Each row of a before or after table is a point. One or more steps were done to the points. Then noise was added and the rows were shuffled. The steps act on how far a point lies along the listed directions, d1 being the first. Write out the steps. A step turns or swaps two directions, mirrors them in a line or flattens them onto one, adds a multiple of one to another, or multiplies one. Angles are multiples of 10 degrees, from the lower direction toward the higher: turns from -170 to 170, lines from 10 to 170 but not 90. Use the fewest steps. Two steps may share a direction if one is a turn and the other turns, adds or multiplies; they go together, in the order done. Otherwise the lowest direction goes first.

Directions:
(1): [ 0.33 -0.19]
(2): [0.19 0.33]
Before:
[[ 0.38 -0.22]
 [ 0.39 -0.33]
 [ 0.08 -0.19]
 [-0.40 -0.34]
 [ 0.40  0.12]
 [-0.20  0.03]
 [-0.23 -0.10]
 [-0.13 -0.02]
 [ 0.45 -0.36]
 [-0.02 -0.24]]
After:
[[ 0.31  0.40]
 [-0.52  0.29]
 [-0.10  0.17]
 [ 0.25  0.13]
 [ 0.20  0.00]
 [-0.41  0.15]
 [ 0.11  0.05]
 [-0.38 -0.18]
 [-0.03  0.23]
 [-0.44  0.24]]
Steps: turn d1 and d2 by -170 degrees

Directions:
(1): [0.27 0.12 0.37]
(2): [-0.33 -0.15  0.29]
(3): [ 0.19 -0.43  0.00]
Before:
[[ 0.05 -0.51 -0.16]
 [-0.03  0.06 -0.23]
 [-0.15 -0.58  0.54]
 [-0.49 -0.15 -0.11]
 [-0.08  0.12  0.05]
 [ 0.11 -0.24 -0.38]
 [-0.05 -0.10  0.07]
 [-0.19 -0.15 -0.42]]
After, 8 rows:
[[ 0.37  0.09  0.34]
 [-0.37 -0.67  0.24]
 [-0.10  0.09  0.02]
 [ 0.17  0.15  0.06]
 [-0.03  0.06  0.53]
 [ 0.30 -0.40  0.19]
 [ 0.44 -0.09  0.07]
 [-0.05 -0.10  0.08]]
Steps: multiply d1 by -1

Directions:
(1): [ 0.23 -0.27 -0.38  0.17]
(2): [-0.09  0.01  0.17  0.51]
(3): [0.48 0.13 0.20 0.01]
(4): [ 0.01 -0.45  0.29 -0.08]
Before, 12 rows:
[[-0.39 -0.28 -0.38  0.61]
 [-0.38 -0.16 -0.13  0.63]
 [ 0.05 -0.27 -0.05  0.38]
 [-0.17 -0.10 -0.07  0.27]
 [-0.15  0.37  0.23 -0.06]
 [-0.47 -0.25 -0.28  0.61]
 [-0.16 -0.31  0.04 -0.04]
 [-0.22 -0.12  0.09 -0.18]
 [-0.05 -0.32  0.08  0.01]
 [-0.47 -0.16 -0.11  0.46]
 [-0.17  0.21 -0.14 -0.29]
 [-0.11 -0.04  0.00 -0.02]]
After, 12 rows:
[[ 0.11  0.10  0.00  0.00]
 [ 0.31  0.13  0.14  0.03]
 [-0.17  0.04 -0.07 -0.17]
 [ 0.23  0.33 -0.21  0.72]
 [ 0.27  0.35 -0.21  0.70]
 [ 0.16 -0.10  0.04  0.40]
 [ 0.24  0.29 -0.19  0.52]
 [ 0.10  0.10 -0.07  0.29]
 [ 0.31  0.00  0.16  0.08]
 [-0.12  0.25 -0.16 -0.27]
 [ 0.21  0.19  0.06 -0.14]
 [ 0.22  0.19 -0.20  0.66]]
Steps: flatten d1 and d2 onto the line at 60 degrees; mirror d3 and d4 in the line at 60 degrees

Directions:
(1): [ 0.28  0.30 -0.03  0.23  0.54 -0.27 -0.05 -0.05]
(2): [ 0.23 -0.60 -0.23  0.10  0.15 -0.06 -0.08  0.27]
(3): [ 0.11  0.00 -0.11 -0.61  0.29  0.14  0.29  0.00]
(4): [-0.21  0.07 -0.55  0.04  0.11  0.26 -0.30 -0.26]
Before, 11 rows:
[[ 0.15 -0.40  0.13  0.32 -0.17 -0.15  0.06  0.29]
 [-0.09  0.57  0.32 -0.14  0.40 -0.07  0.16 -0.25]
 [-0.23 -0.16  0.36  0.26 -0.49  0.01  0.05  0.02]
 [-0.16 -0.20  0.01  0.11 -0.08  0.00 -0.27 -0.14]
 [-0.42 -0.10 -0.15  0.07 -0.17  0.29 -0.15 -0.18]
 [ 0.29  0.09  0.19  0.14  0.00 -0.31 -0.17  0.23]
 [ 0.33 -0.67  0.21 -0.08  0.05 -0.19  0.42  0.58]
 [-0.32  0.20 -0.20 -0.22 -0.19  0.28  0.04 -0.14]
 [ 0.37  0.28  0.33 -0.35  0.27 -0.12  0.44  0.14]
 [-0.13 -0.22  0.36  0.66 -0.35 -0.13 -0.25  0.10]
 [-0.10 -0.43 -0.08 -0.64 -0.21  0.10  0.25  0.22]]
After, 11 rows:
[[ 0.36  0.08  0.04 -0.26  0.21 -0.16 -0.02  0.21]
 [ 0.21 -0.39 -0.08 -0.26  0.15  0.04  0.28  0.26]
 [ 0.32 -0.69  0.25  0.05 -0.02 -0.23  0.38  0.59]
 [-0.42 -0.07 -0.18 -0.07 -0.10  0.33 -0.11 -0.18]
 [-0.12 -0.18 -0.10 -0.21  0.10  0.11 -0.14 -0.16]
 [ 0.28  0.27  0.56  0.30 -0.07 -0.33  0.19  0.19]
 [-0.12 -0.14  0.08 -0.53 -0.10  0.26  0.36 -0.04]
 [-0.13  0.57  0.44  0.24  0.21 -0.18  0.02 -0.24]
 [ 0.04 -0.19 -0.10 -0.71  0.32  0.30  0.26 -0.01]
 [-0.19 -0.45  0.20  0.15 -0.61 -0.13 -0.06  0.29]
 [-0.35  0.19 -0.08  0.11 -0.37  0.18 -0.07 -0.11]]
Steps: mirror d3 and d4 in the line at 100 degrees

Directions:
(1): [-0.55  0.21 -0.39  0.26 -0.17  0.08  0.16  0.00 -0.18]
(2): [-0.15  0.29 -0.09 -0.21  0.47 -0.52 -0.08 -0.04 -0.07]
Before:
[[ 0.32  0.05  0.05 -0.05  0.01  0.03 -0.09 -0.20  0.24]
 [ 0.47 -0.38  0.27  0.09 -0.56  0.41 -0.12  0.07  0.01]
 [ 0.05  0.20  0.11 -0.07  0.39 -0.29 -0.02 -0.02  0.05]
 [ 0.29 -0.09  0.12  0.11 -0.55  0.47 -0.08 -0.19  0.00]
 [ 0.37 -0.10  0.08 -0.08 -0.32  0.22 -0.05  0.06  0.06]
 [-0.58  0.37 -0.31  0.34  0.05 -0.06  0.25 -0.12 -0.30]
 [-0.62  0.53 -0.47  0.09  0.07 -0.29  0.27 -0.01 -0.19]
 [-0.70  0.15 -0.34  0.30 -0.33  0.20  0.18  0.03 -0.36]
 [-0.44  0.24 -0.32 -0.04  0.29 -0.11  0.03  0.13 -0.17]
 [-0.20 -0.01 -0.05  0.02 -0.05  0.12 -0.04  0.15 -0.06]
 [-0.54  0.24 -0.33  0.54 -0.44  0.15  0.49 -0.02 -0.11]]
After:
[[ 0.27  0.02  0.02  0.05 -0.13  0.18 -0.06 -0.20  0.23]
 [-0.27  0.51 -0.12 -0.04  0.47 -0.74  0.20 -0.08 -0.06]
 [ 0.50  0.12  0.29 -0.32  0.16 -0.23 -0.28 -0.24  0.07]
 [ 0.66 -0.21  0.43 -0.35  0.11 -0.26 -0.32  0.00  0.05]
 [-0.52  0.43 -0.25  0.20  0.30 -0.29  0.19 -0.15 -0.29]
 [-0.13  0.03 -0.04  0.30 -0.23  0.30  0.15  0.01  0.00]
 [ 0.46 -0.02  0.14 -0.27 -0.03 -0.06 -0.12  0.04  0.06]
 [-0.64  0.53 -0.49  0.13  0.02 -0.24  0.26 -0.01 -0.19]
 [-0.12  0.03  0.01 -0.09  0.13 -0.07 -0.11  0.14 -0.06]
 [-0.47  0.37 -0.15 -0.18  0.45 -0.56 -0.06 -0.02 -0.32]
 [-0.48  0.18 -0.38  0.08  0.10  0.07  0.08  0.15 -0.16]]
Steps: mirror d1 and d2 in the line at 30 degrees

Directions:
(1): [-0.15 -0.46  0.12  0.14  0.02 -0.34  0.01 -0.22  0.48 -0.33  0.17]
(2): [-0.20  0.04  0.27 -0.25  0.18 -0.38 -0.15  0.52 -0.06 -0.19 -0.34]
(3): [ 0.19  0.37 -0.13  0.38  0.59 -0.15  0.19 -0.08  0.17 -0.06 -0.16]
(4): [-0.25  0.01 -0.41  0.28 -0.23  0.05 -0.37 -0.14 -0.01 -0.18 -0.51]
Before (10 x 11):
[[ 0.18  0.21  0.47 -0.29  0.55 -0.15  0.12  0.31 -0.20  0.18  0.00]
 [ 0.15  0.57 -0.24 -0.11 -0.18  0.63 -0.10  0.13 -0.61  0.18 -0.22]
 [ 0.06  0.01  0.11 -0.20 -0.05 -0.08  0.18  0.23 -0.05  0.17  0.02]
 [-0.06 -0.19  0.21 -0.32  0.50 -0.43  0.04  0.20  0.29 -0.31 -0.01]
 [ 0.06 -0.01 -0.11  0.42  0.45 -0.34  0.22 -0.39  0.43 -0.21  0.04]
 [ 0.14 -0.01  0.51 -0.35  0.26 -0.33  0.11  0.31 -0.03  0.37  0.04]
 [ 0.20  0.31 -0.12 -0.20  0.22  0.11 -0.01  0.33 -0.27 -0.02 -0.18]
 [-0.19 -0.40  0.20 -0.33 -0.53  0.37 -0.17  0.18 -0.20  0.15  0.13]
 [ 0.16 -0.05 -0.07  0.43  0.63 -0.30  0.45 -0.16  0.39 -0.07  0.13]
 [-0.21 -0.33  0.00  0.27  0.10 -0.27 -0.07 -0.24  0.36 -0.29 -0.09]]
After, 10 rows:
[[ 0.14  0.00  0.05 -0.11  0.71 -0.28  0.22  0.00  0.33 -0.18  0.09]
 [-0.23  0.20 -0.49  0.19 -0.42  0.41 -0.46 -0.11 -0.29 -0.25 -0.57]
 [-0.04 -0.10 -0.18  0.21 -0.04 -0.14  0.06 -0.10  0.22 -0.02 -0.13]
 [ 0.15 -0.15 -0.26  0.35 -0.17  0.55  0.07 -0.47  0.11  0.19  0.23]
 [-0.17 -0.16  0.02  0.33  0.41 -0.37 -0.24 -0.21  0.31 -0.32 -0.41]
 [-0.07 -0.08  0.50 -0.46  0.19 -0.42  0.12  0.44 -0.06 -0.04  0.10]
 [ 0.17  0.04  0.39 -0.26  0.27 -0.06  0.27  0.26 -0.10  0.19  0.28]
 [-0.23 -0.34  0.39 -0.30  0.21 -0.53  0.15  0.56  0.08 -0.13 -0.01]
 [-0.02 -0.18  0.01  0.36  0.26 -0.42 -0.03 -0.35  0.49 -0.01 -0.21]
 [-0.03  0.09 -0.38  0.12  0.12  0.01 -0.22  0.06 -0.01 -0.33 -0.40]]
Steps: mirror d1 and d4 in the line at 140 degrees; swap d2 and d3

Directions:
(1): [-0.02 -0.27 -0.03  0.48  0.01  0.29 -0.17  0.54 -0.23 -0.23 -0.25 -0.08]
(2): [ 0.52  0.06  0.19  0.32 -0.13  0.11  0.20 -0.11 -0.03 -0.31  0.51  0.17]
(3): [ 0.49 -0.30  0.16  0.07  0.02  0.08 -0.15 -0.15  0.47  0.25 -0.41  0.12]
Before (9 x 12):
[[-0.40  0.15  0.02  0.22 -0.05 -0.05  0.14  0.35 -0.55 -0.21  0.59 -0.11]
 [ 0.35 -0.14  0.16  0.01 -0.11  0.17  0.07 -0.01  0.10  0.09  0.02  0.07]
 [ 0.07  0.12 -0.01 -0.03 -0.04 -0.12 -0.01 -0.31  0.04  0.24  0.05  0.21]
 [ 0.24  0.15 -0.04 -0.21  0.05 -0.13  0.05 -0.51  0.40  0.23  0.35  0.18]
 [ 0.10 -0.03  0.18 -0.09 -0.05 -0.24  0.07 -0.59  0.08  0.05  0.29  0.17]
 [-0.29  0.11 -0.21  0.58 -0.17  0.42  0.22  0.75 -0.78 -0.73  0.36 -0.11]
 [ 0.08  0.03  0.05 -0.19  0.05 -0.31  0.11 -0.38  0.36  0.26 -0.20  0.18]
 [ 0.06  0.23 -0.25  0.79 -0.30  0.28  0.25  0.29 -0.49 -0.54  0.69  0.10]
 [ 0.20 -0.11  0.27 -0.27 -0.01 -0.05  0.05 -0.23  0.39  0.36  0.07  0.16]]
After, 9 rows:
[[ 0.12 -0.07  0.25 -0.26 -0.01 -0.05  0.07 -0.22  0.33  0.31  0.14  0.14]
 [ 0.09 -0.02  0.16 -0.07 -0.06 -0.25  0.08 -0.59  0.07  0.03  0.29  0.18]
 [-0.01  0.04  0.02 -0.20  0.06 -0.32  0.12 -0.35  0.31  0.20 -0.15  0.16]
 [-0.24  0.08  0.08  0.24 -0.05 -0.01  0.10  0.31 -0.42 -0.13  0.46 -0.08]
 [ 0.18  0.18 -0.03 -0.19  0.04 -0.12  0.04 -0.49  0.36  0.19  0.40  0.17]
 [ 0.16  0.16 -0.20  0.81 -0.30  0.29  0.18  0.27 -0.37 -0.48  0.57  0.14]
 [ 0.28 -0.11  0.15  0.00 -0.12  0.16  0.10  0.01  0.06  0.06  0.05  0.05]
 [-0.11  0.01 -0.16  0.61 -0.18  0.45  0.17  0.70 -0.60 -0.65  0.22 -0.06]
 [ 0.06  0.12 -0.01 -0.05 -0.04 -0.14  0.00 -0.29  0.02  0.22  0.06  0.21]]
Steps: multiply d3 by 0.7

Directions:
(1): [-0.15 -0.25 -0.24 -0.15  0.23  0.15  0.44 -0.41  0.27  0.34  0.25  0.24
  0.08  0.33]
(2): [ 0.37 -0.29  0.39 -0.46  0.10 -0.41  0.02 -0.28  0.14  0.07 -0.11 -0.19
 -0.33 -0.10]
(3): [ 0.13 -0.43 -0.01  0.39 -0.19 -0.05  0.18 -0.37 -0.29 -0.36  0.40 -0.03
  0.07 -0.31]
(4): [ 0.13  0.29  0.62  0.29  0.22  0.14  0.11 -0.16 -0.40  0.18  0.02  0.30
 -0.13  0.24]
Before, 9 rows:
[[-0.41 -0.15 -0.62  0.21 -0.07  0.05 -0.01  0.19  0.24 -0.11 -0.12 -0.20
   0.23 -0.07]
 [ 0.00 -0.15  0.10 -0.44  0.35 -0.35  0.26 -0.23  0.53  0.46 -0.28  0.07
  -0.15  0.23]
 [ 0.05 -0.06 -0.60 -0.08 -0.38 -0.29 -0.38  0.44  0.36 -0.51 -0.04 -0.60
   0.20 -0.35]
 [-0.20  0.33 -0.25  0.57  0.07  0.50  0.21  0.27 -0.37  0.05 -0.07  0.26
   0.14  0.38]
 [-0.23  0.19 -0.09 -0.24  0.31 -0.08  0.21 -0.02  0.46  0.71 -0.19 -0.10
   0.12  0.47]
 [-0.14 -0.04 -0.49 -0.23 -0.10  0.03  0.22  0.09  0.32 -0.06  0.19 -0.10
   0.16 -0.26]
 [ 0.04  0.32  0.40 -0.15  0.12  0.03  0.02  0.03 -0.19  0.17 -0.26  0.06
  -0.12  0.13]
 [ 0.25  0.31  0.35  0.14  0.05  0.01 -0.38  0.33 -0.26  0.02 -0.32 -0.07
  -0.21 -0.04]
 [ 0.10 -0.16  0.21  0.07  0.16  0.30  0.42 -0.35 -0.16  0.11  0.15  0.19
   0.04  0.13]]
After:
[[ 0.24 -0.08  0.26 -0.37  0.12 -0.21  0.31 -0.26  0.13  0.11  0.12 -0.04
  -0.18 -0.18]
 [-0.29  0.39 -0.17  0.00 -0.07  0.24 -0.03  0.31 -0.08  0.04 -0.19  0.03
   0.15  0.07]
 [ 0.03  0.34 -0.12  0.20 -0.09  0.12 -0.44  0.55 -0.13 -0.08 -0.31 -0.11
   0.00 -0.10]
 [-0.17 -0.15 -0.35  0.10  0.01  0.43  0.34 -0.11  0.03  0.02  0.16  0.11
   0.27  0.07]
 [ 0.10 -0.32  0.15 -0.32  0.16 -0.42  0.02 -0.17  0.30  0.13 -0.35 -0.33
  -0.26 -0.04]
 [-0.26  0.23 -0.05 -0.15  0.31 -0.02  0.23 -0.03  0.40  0.69 -0.15 -0.06
   0.14  0.48]
 [-0.17  0.09  0.19  0.33  0.35  0.08  0.40 -0.28  0.01  0.37  0.01  0.44
   0.05  0.33]
 [-0.15 -0.03 -0.82 -0.52 -0.03 -0.03 -0.08  0.54  0.55  0.10 -0.49 -0.34
   0.03  0.15]
 [ 0.72 -0.06  0.74 -0.14  0.00 -0.58 -0.18 -0.19 -0.11 -0.24 -0.08 -0.39
  -0.37 -0.19]]
Steps: turn d2 and d4 by 110 degrees; add 0.7 times d4 to d3
